Rows are points. Examples show where two turns around zero, p and q, send a point. Where does a point land after both, in the order given? Backwards means that the second turn is done in reverse. Each puzzle has new turns, and all numbers are rounded.
In the rows, 128 means zero.

Turn p:
[ 96 142] => [ 93 125]
[134  72] => [160  82]
[143 191] => [111 191]
[138 107] => [147 114]
Turn q:
[114 138] => [120 113]
[107 119] => [140 108]
[122  90] => [166 127]
[154 208] => [ 45 143]
[143  85] => [169 149]
Where do these land?
q, then p backwards: [ 82 124] => [115  84]
p, then q: [167 171] => [ 70 134]
q, then p: [105  82] => [179 136]
p, then q: [158 135] => [105 148]

Turn p:
[169 160  74] => [ 98  59 123]
[137 101 101] => [ 89 131 127]
[110 125 199] => [182 171 153]
[ 96 125 138] => [143 151 109]
Turn q:
[155 118 146] => [110 108 149]
[210 138 133] => [137  69 186]
[ 53 151 101] => [158 189  80]
[121 112  90] => [145 112  93]
[ 85 132 168] => [ 98 179 127]
[144 117 130] => [120 111 133]
Where do these land?
q, then p: [ 92 187 163] => [192  85 137]
q, then p: [123 131 166] => [163 137 114]
q, then p backwards: [134  83  87] => [114 169  85]
q, then p: [162 111  96] => [ 88 151 147]

Turn p:
[115  85  85 110] => [102 157  91 164]
[121 203 148  64] => [159 148 219 150]
[140 154  97 181] => [151 153 104  75]
[116 126 160 183] => [156  84 103  98]
[118  98 110 160] => [126 127  80 123]
[137  88 172 116] => [ 96  78 130 145]
[149 143 123  83] => [107 149 169 141]
Turn q:
[119 163  89 129] => [110 116  80 137]
[141 123 190 173] => [127  98 196 150]
[157 127  86 171] => [148 125 103 187]
[153 112 122  69] => [119 190 124 107]
[ 69 115 153  99] => [136 111 136  60]
Where do these land?
p, then q backwards: [155 102 105  82] => [175 165 141 111]
q, then p backwards: [114 182 156 134] => [167  92 161 119]
q, then p: [ 90 147 135 164] => [ 92 113  94 149]
q, then p: [147  82 157  59] => [154 131 214 130]
p, then q: [129 105  92 124] => [119 104  94 132]
q, then p backwards: [132 150 123 205] => [ 84  94 180 103]
